Every row gives one point. Two turns around zero, p and q, are shown by what they do to some points. Write where each new point lands after one turn and then the other. Backwards means that the second turn is done in reverse. Each puzzle has new turns, and all numbers are rounded.
(in the rows, 128 means zero)

Turn p:
[121  98 171] -> [165 127 166]
[121  81 102] -> [136  74 127]
[101 154 124] -> [ 95 140 141]
[130 123  81] -> [106  98  99]
[ 99 124 170] -> [136 142 177]
[197 188 120] -> [131 187  58]
Turn q:
[ 93 160 140] -> [121  88 101]
[173 130  99] -> [103 175 134]
[127  58 105] -> [187 168 144]
[120 164 168] -> [100  81 134]
Where do these land?
p, then q: [176 119 160] -> [ 82 162 138]
p, then q: [167  76 158] -> [101 174 176]
q, then p backwards: [ 68 146 116] -> [172 102  90]
p, then q: [141 140  91] -> [148 145  97]
q, then p: [ 88 158 115] -> [115  83 106]

Turn p:
[112 121 150 154] -> [105 116 143 152]
[105  92 146 135] -> [ 91 111 111 144]
[ 99 178 140 101] -> [118 127 169  79]
[103 113 129  88] -> [104 119 105  92]
[182 131  87 161] -> [183 163 119 165]
[180 155 126  99] -> [188 117 129 105]
[116 106 119 158] -> [108 142 120 159]
Turn q:
[ 95 111 133 102] -> [158  99 110 134]
[100 112 128 146] -> [130 115 123 162]
[ 92 148 133 126] -> [130 125  89 141]
[ 94 120 104 125] -> [157 131 114 155]
[225 139 155 143] -> [ 69 145 185  70]
[163 138 116 125] -> [123 152 147 105]
Where do these land?
q, then p: [105 135 129 108] -> [146 145 109 131]
p, then q: [167 115 128 124] -> [127 147 164 125]
p, then q: [147 107 173 101] -> [160 107 171 142]
q, then p: [114 184 127 131] -> [130 179 137 102]
p, then q: [101 114 109  97] -> [165 140 102 123]
p, then q: [133 114 102 207] -> [ 62 161 114 166]

Turn p:
[175  76 167 104 165  72] -> [186  57 131 177 124 154]
[129 180 109 158  89 112] -> [125 187 138 100 115 164]
[141 106 110 144 137 173] -> [103 103 134 104 103  99]
[ 89 113 177 142 150 182] -> [ 99 120  64 146 117  80]
[ 72 131  59 123 131 113] -> [ 66 146 169 131 174 141]
[163 179 154 116 117 132] -> [179 168 127 123 106 117]
[126 110 121 109 106 112] -> [137 115 131 115 157 143]
Turn q:
[113 170 135 122 134 174] -> [ 72 123 144 142 114 149]
[109  77 181 112 159 166] -> [ 94 111  51 138 159 130]
[191 115 111 137 158 113] -> [151 195 118 106 133 131]
[109 172 119 159 144  74] -> [174 130 165 169 114 163]
[116  69 127 129  99 176] -> [ 95 108 106 115 166  71]
[ 96 132  94 102 135  86] -> [165  97 154 109 145 160]
[162 162 129 135  67 106] -> [146 133 159 118  65  94]
Where do these land?
q, then p: [103 168 131 147  71 160] -> [119 118  65 133 148 176]
p, then q backwards: [141  61 155 127 126  31] -> [ 38 144 148 104 183  77]
q, then p: [142  90  91 163 156 136] -> [137 152 153 182  99 119]
q, then p: [119 126 109 117 148  88] -> [151 110 136 120 103  97]
p, then q: [112 152 157 138 139 144] -> [144 131 170 135 121 127]
p, then q backwards: [192 142 105 138 159 138] -> [137 175 116 132  76  99]
q, then p: [ 69 149 128  81  98 187] -> [ 83  80  78 143 187 122]
p, then q: [146 136 147 114 126 140] -> [146 145 132 112 114 124]

Turn p:
[115 112 110 141 144 133 122 184] -> [101  94 122 157 102 148 148 140]
[113 142 225 117 109 158 105 118] -> [103 219 110 122 140 148 101 165]
[120 114 112 140 152 105 121 100] -> [161 107 152 115 123 141 117 131]
[110 125  97 138 112 113 142 119] -> [145 115 156 143 137 120 146 114]
[143  88 103 134 103 131 128  92] -> [148 103 147 129 167  96 115 145]
[133 148 142 108 121 102 121 149] -> [124 149 119 115  99 116 151 129]
[135 149 111  94 129 140 119 150] -> [ 90 123 124 112 112 112 136 109]
[147 133 127 141 142 118 143 140] -> [143 116 103 131 119 133 134 119]
[121 116 164 116 125 156 150  99] -> [129 161 126 143 146 123  83 128]
[142 153  90 152 142 124 129 130] -> [136  95 121 113 136 144 151  99]
Turn q:
[131  98 133  94 127  83 146 117] -> [118 129 148 151  90 157  96 111]
[141 158 117  91 143 133 132  86] -> [ 87 119 150 101 152 148 117 106]
[120 104 143 133 142 137  80 136] -> [129 134 133 122  96 109 173 126]
[160 146 129 105 106 152 138 137] -> [130 109 148  98 142 128 107 157]
[136 100 145 128  99 116 145  96] -> [154 102 147 145 120 160 122 112]
[ 91 132  96 155 152 149 140 159] -> [109 141  86 158 150  98 141 150]
[165 146 135 145 153 145 104 119] -> [133 132 150  98 147  92 141 108]
[102 125 150 140 157 136 120 158] -> [123 128  91 128 105  95 141 127]
[142 118 116 127  90 107 146 119] -> [151 131 147 144 134 160 107 137]
[ 92 153 116 162 111 123 130 154] -> [145 155  79 134 146 132 135 147]
Where do these land?
q, then p backwards: [103 128 184 148 149 114 146  87] -> [154 165  95 136 166 129 174 137]
q, then p: [140 149 110 133 115 107 118 165] -> [106 136 110 102 111 132 158 113]
p, then q: [147  43 130 131 138 129 106 126] -> [152 163 136 144  73  89 140 165]
q, then p backwards: [146 149 120 120 101 143 111 138] -> [131 123 136 136 120 118  90 106]
p, then q backwards: [140 144 117 111 146 141 121 145] -> [113 137 147 105 149 130 129 121]
q, then p: [122 128 113 102 117 114 119 131] -> [100 145 128 137 134 138 135 123]
q, then p: [136 157  91 135 131 135 129 111] -> [125 130 128 119 102 162 107 109]
q, then p: [106 142 112 133 120 148 120 148] -> [117 109 125 144 106 131 142 107]
q, then p: [113 111 176 140 135 121 182 101] -> [149  87 150 115 174 117 108 164]
